Rows are points. The last column is the point's height on a tilted bowl or saddle (a function of degree 2), plus a little noise. Along how many of its main directions does it bend up, bend down or stay straight?

Points, 10 rows:
[[  6  -7   1]
 [-87 -22  72]
 [ 17  20  -5]
 [-56   9  10]
 [ 19  63   1]
 [ 21   9  -1]
 [-40 -40  44]
 [ 44  20  12]
 [ -5 -87  89]
 [ 41 -38  35]]
Directions: 2 up, 0 down, 0 straight

Points (18 x 4):
[[  14  -29  -15    8]
 [  58   -8  -19   29]
 [ -17   -5   49   40]
 [  15  -60   33   61]
 [ -43   24 -121  -40]
 [ -11   -3   12    3]
 [  -3   21   29   -7]
 [  79  -33  -22   50]
 [   2  -33   73  101]
 [ -32   31   45   -7]
 [   3  -39   44   61]
 [  -5  -46   -4   11]
 [  14   21    1  -14]
 [  43   -8    9   22]
 [  54    1   10   26]
 [  54   20   25   15]
 [  66   -4  -39   37]
 [   1   57  -48  -48]]
Directions: 1 up, 1 down, 1 straight

Points, 25 rows:
[[-36  -2  -3  59 -41]
 [ 18  27  47  -7 -17]
 [-46  18  35 -18   2]
 [ 74 -72 -60   9   4]
 [-24 -39  15  28 -28]
 [ 28  46  19   9 -43]
 [-60  37 -35  16 -47]
 [-20   2  23  36 -41]
 [ -7 -74  63  72 -84]
 [ -9 -37 -30 -53 -26]
 [-31 -32  -1 -50 -25]
 [-41  -1 -39 -91 -42]
 [  8 -24  -8  13 -37]
 [-35  59  -1 -43 -24]
 [-51 -44 -61  37  30]
 [ 12  -5 -42  37 -41]
 [-40  81 -59  -7 -94]
 [-30  -5 -41 -56 -24]
 [-22 -23 -28  64 -34]
 [ 81  16  12  25 -56]
 [-67 -27 -77 -34   3]
 [-30 -35   0  -9 -18]
 [ -6  19  31 -68   7]
 [-25  72 -25  -2 -66]
 [ -9 -26  94 -26  -4]]
Directions: 2 up, 2 down, 0 straight

Points, 45 rows:
[[ -17  -26    5   79   23   58   56]
 [  69   25  -61   81   10   -8  -15]
 [ -34  -97   24   41  -22   42    2]
 [ -25  -10  -21   10   81   -8  -11]
 [  34   32  -25  -12  -43    2  -17]
 [  23   14    6   50  -32  -38   -9]
 [ -58   42   10   -1  -31  -44  -51]
 [ -18    7   -6   11   41    4   -2]
 [ -48  -39  -38  -40   49    9  -28]
 [  23  -22  -74   25   29   46   20]
 [  57  -40  -27  -21    4 -114  -63]
 [  40   73  -38  -37   20   11  -61]
 [ -17    9   -1  103  -29    5   25]
 [ -12  -41    2   40  -21   44   28]
 [  -7  -34   40   38   17  -15    6]
 [  23  -55   43   74  -20   17   29]
 [  10   12   39  -72   -7   24   -6]
 [ -13  -70   10  -32   32  -44  -17]
 [  34  -13   55  -23  -60   20  -12]
 [  32   -7  -14   37  -39  -26    5]
 [  -4   46   23    7  -11  -23  -27]
 [ -16   51  -25  -32   39  -36  -47]
 [  -8    1  -21  -76    2  -24  -12]
 [-105  -61   33  -16    6   -8  -89]
 [ -55   22  -19    1   30  -33  -32]
 [   5  -38  -46   41   10  -36   24]
 [ -20   55   40   -5  -63   39  -58]
 [ -37  -30   18    4 -107   48  -78]
 [ -15  -26  -17  -38  -11    0   -4]
 [   9   -8   36   33  -34   57   -2]
 [ -13   27   20  -72    3  -12  -11]
 [  37   87   32  -83    2  -15  -26]
 [ -20   -9   81  -41  -39   40  -55]
 [  -4  -19   65  -40   15   33  -27]
 [  11   34   31   27    5   98  -40]
 [  -2   52   17    9  -24  -37  -33]
 [ -46  -30  -10   69   42   -2   39]
 [  84   18   93   47   -5   51  -62]
 [  74   32   26  -50   19  -74  -36]
 [ -37   47   32  -54   48   84  -99]
 [ -45   19   37   20  -44   24  -42]
 [ -46  -25   -7  -74   12   41  -45]
 [  32  -50  -15   84  -37   16   55]
 [  23   47   44   57  -51   91  -58]
 [  44   24   25    8  -67  -39  -26]]
Directions: 1 up, 5 down, 0 straight

Points (69 x 9):
[[ -27  -46  -58  -15   28   51  104  -14   -4]
 [  17    0    9  -54  -89   43   -6   66    4]
 [  54   -9    6   10   44   15   47  -43  -13]
 [   7   31  -56   62  -73  -25   16  -24  -62]
 [  15   15   27   58   46  -33  -25   28  -51]
 [  26   12  -48   -9   69  -43  -29  -29  -24]
 [ -61  109  -69  -31   39   25  -14    8  -54]
 [  -6  -18  -25  -50   -8  -61  -15   85  -35]
 [  14   -5    4   97  -27  -39  -10  -56  -77]
 [  34   13  -16  -46    8  -13   23  -50    5]
 [ -31  -35   36  -35   13  -22   31    0    3]
 [ -32  -44  -44   30  -38  -23  -21  -31  -23]
 [  36  -15   83   46   70   -8  -30  -14  -67]
 [  65  -12  -30   77  -68  -17    7   -4  -81]
 [ -15   39    2  -49  -33   -1  -43  -15  -16]
 [ -46  -70   -4   16  -26   44  -15  -32  -19]
 [  14  -62   14  118    1  -10   97  -50 -121]
 [ -16  -29  -55   -3   -2   31   12    2  -18]
 [ -10   26   29   70  -29   75    3   54  -26]
 [  12  -58   70  -34    0   18    0   24  -23]
 [ -12    4  -36   -2  -38  -29   61  -58  -18]
 [ -21  -14    6   18  -19  -39   11  -38  -16]
 [  26   24   42  -58  -79   94   17  -28  -22]
 [  29    8   39   58  -12    4   23   -1  -40]
 [ -49    2   40   -8    6   14   67  -48   20]
 [  26  -24   36   17  -11  -45   -7  -41  -22]
 [  20  -24   27  -21  -14  -62  -49  -10  -12]
 [  -8    8  -49  -97  -69    2  -57   41  -31]
 [ -22   45   36  -55    2  -35  -42  -79  -30]
 [  36   32  -39  -49    3   31  -40   -1  -40]
 [  58  -40  -34   24  -10  -24   29   50  -74]
 [ -16   51  -84  -17  -17   37   16   -4  -49]
 [  -9   48   12  -70  -74    1   -3  -42   11]
 [   6  -83  -53  -20   43  -76   23  -26  -53]
 [  -6   -6  -23   26  -15    8  -17   -4  -14]
 [  43  -48  -58   25   32   32   15   27  -50]
 [  28  -10    2  -11    8   -3   33  -72    0]
 [  62   -7   -7   54    3   -2  -29  -42  -52]
 [ -36  -60    5   15   18  -31  -10  -45  -21]
 [  -3  -14   33   17  -69   17    2  -48   -8]
 [ -20   -7    6  -17   10  -75   24   30  -11]
 [  55  -16   12   18   50  -12   36   48  -56]
 [ -22   35  -44   15  -10    8   40  -14  -15]
 [  23  -23   17   18   -8   16   17  -78  -24]
 [ -26   21  -25    2   40   29   34   69    9]
 [ -36  -10   -6   52   24  -17  -12  -14  -11]
 [  36   32   11   60  -34   10  -48   -2  -41]
 [ -34  -24   15   17   63   41  -45  -23    4]
 [  46  -14   39   15   58  -40   45   34  -48]
 [  65   48   26  -36  -16  -41  -27  -34  -14]
 [   0  -32   45  -33  -34  -11   46  -31   18]
 [ -14   18   19    4   44   30  -33   12  -20]
 [   1  -25   25   60   87   41   76   43  -16]
 [  -5   22   23   40   51   27  -36   23  -30]
 [  -1   21   18  -16  -48  -13   13   48   18]
 [  -6   16    5   18   26 -106   47  -13  -30]
 [  -1    2   41   11  -26   72  -74   48   -8]
 [ -38  -36   73  -31  -39   -7  -37    4    7]
 [ -68   12  -10  -51  -41   40   35    1    4]
 [  32   27  -37   -9   -7    9   -2   31  -39]
 [ -43   24   -5   -4   -7   15   21  -75  -19]
 [ -24   35   21  -54   31  -62  -32  -96  -30]
 [  70   44  -14    0  -71  -15    4   19  -31]
 [ -51   50  -30  -34    4  -19  -19  -69  -39]
 [ -53    6  -29   16  -33  -22   29   39   24]
 [  -2    2   44   19  -66   13   11    4   14]
 [  50  -33   71   24   59   24  -56  -36  -33]
 [ -14   29  -20    2  -33    7  -22  -27  -21]
 [ -18    1   63   37  121   70   26   33  -27]]
Directions: 3 up, 5 down, 0 straight

Points (62 x 9):
[[ -23   27   16   17  -39  -12  -17   -9  -11]
 [ -17  -55   29   12   -7  -35   16  -37   18]
 [  34  -71   -9  -73  -25   34   53   -9  -29]
 [  10  -61  -49  -49  -23   38   79  -22  -22]
 [  60   18  -51   17   77   -1   40  -41  -51]
 [  31  -38  106   42  101  -32  121  -69    9]
 [  37    9   68   33  -45   14   14  -41  -35]
 [ -24   38  -56    0   34  -28   20  -42   -8]
 [  18   44   70   28   48  -18   14   64   -4]
 [ -20  -15  -75   14    5   26  -28  -45  -40]
 [  43   63  -46  -39   18   40   -1   27  -67]
 [ -21   80  -23   33   44   36  -74   37  -78]
 [ -21   25   16   23    2  -11   -3   46    7]
 [  -1  -47  -16  -56  -21  -35   62    5   22]
 [ -78   42    3  -59   19   33  -22   16  -15]
 [   0   45   45   25   44  -30  -62  -86  -75]
 [  12  -27  -56  -19   88  -56  -68   20  -41]
 [ -74  -69   35   37   -7    6   -5   82   -2]
 [  37    1   -9  -76   28    9   -7    8  -33]
 [ -45   18  -32   14   16    3   76  -41   44]
 [  -8   -3    8  -52   51  -52   25   36   30]
 [  10   71   20  -43    6  -19  -35    5  -46]
 [  94   38  -82  -20    4    5  -15  -35 -106]
 [ -79   31  -12  -78   44   32   27  -63   38]
 [ -29   48   35   10   32   -6  -13  -30   -5]
 [  20    2   54  -15   31  -28   72   12   42]
 [ -36  -11   16 -103    3  -25   94  -15   60]
 [  -6   44   22   16   20   -5  -78   58  -39]
 [   7  -43   15    9   40    4   36  -43   -1]
 [ -44   70   -9   -4  -17  -49  -11  -45  -23]
 [   1  -29  -20    4  -48   39   64  -19   -9]
 [   7  -55  -17   -7  -66   78  -14  -14  -55]
 [ -84   -4   16    5  -56    1  -64  -43  -23]
 [   4  -49   43  -33    2  -61   74  -19   61]
 [  83   36  -30  -20  -88  -11   74   23  -33]
 [  -1   25   18   20   23    3  -94   -9  -54]
 [  29   37   97   35   -1   -7   53   55   46]
 [  11  -96    9   52  -21   73    3    7  -57]
 [  62   14   10  -42  -36   12  -22  -92 -107]
 [ -13  -20   45  -41   19   15   33   23    9]
 [ -35  -63  -12   61   34   15  -40  -15  -33]
 [  16  -48   -1   31   24  -31  -20   24  -16]
 [   0   62  -74   16   10   12   -7  -78  -65]
 [  14   37   -3  -37   40   34   23  -20  -23]
 [  39  -46    3  -32  -35  -75  -23    4  -31]
 [ -12  -53   27   11   74    5   32  -85    6]
 [  12  101   48   24   47   50   -3  -34  -57]
 [ -11   63  -35  -60   -8  -13   24  -43  -43]
 [  -5  -28   33   15  -10  -22  -19  -36  -16]
 [ -65  -59  -46  -13    2   36   50   -4  -15]
 [ -95  -52   -2   16    2    7   29   33   16]
 [  -7    4    3   -9    6   26   69  -11   17]
 [ -14   -9  -64   10  -52  -22   20   53  -27]
 [ -12   10  -32  -49   66  -31   97   31   52]
 [   2    8    7  -43   -5  -34   -3   -9  -14]
 [  12   -6   31   12   13  -20   23  -22    1]
 [ -71  -96   35   17   42  -31    6   47   22]
 [  19  -64    0    2   45  -56  -26  -31  -22]
 [ -15   75  -20   66   10   80   52    5  -44]
 [ -51    1  -43    6    6  -96   18   -9   41]
 [ -40   28    2  -16  -38  -43   11  -12    6]
 [  28    8   11   10   -3  -42   10  -48  -28]]
Directions: 2 up, 3 down, 3 straight
